Each row is a point. Examples show where two turns around zero, p and q, send a point. Write where each new point lands after one turn and then the other. Backwards means that the second turn is done in reverse. Each puzzle has new turns, and all numbers are rounded.

Turn p:
[0.29,0.36,0.23] => [0.48,0.19,-0.02]
[-0.26,-0.37,-0.58] => [-0.61,-0.29,-0.29]
[0.40,-0.22,-0.29] => [0.10,-0.46,-0.26]
[0.00,0.41,0.31] => [0.30,0.40,0.10]
[-0.07,-0.27,0.25] => [-0.06,-0.12,0.35]
[-0.36,0.10,0.08] => [-0.21,0.30,0.12]
Turn q:
[-0.24,-0.50,0.22] => [0.25,-0.48,0.25]
[-0.16,0.32,-0.32] => [-0.45,0.16,-0.01]
[0.35,0.25,-0.31] => [-0.17,0.27,-0.43]
[-0.08,-0.23,-0.02] => [0.03,-0.24,0.02]
[0.42,0.49,0.33] => [0.27,0.67,-0.09]
[-0.30,-0.32,0.10] => [0.06,-0.37,0.26]
Where do these land?
q, then p backwards: [-0.43,-0.35,-0.42] => [-0.03,-0.65,-0.25]
q, then p: [-0.15,-0.19,-0.47] => [-0.51,-0.11,0.08]
q, then p: [0.28,-0.14,-0.05] => [-0.02,-0.18,-0.26]
q, then p: [0.05,0.32,0.00] => [0.05,0.30,-0.10]
q, then p: [0.28,0.30,0.67] => [0.74,0.18,-0.19]
p, then q: [-0.04,0.06,0.27] => [0.17,0.21,0.06]
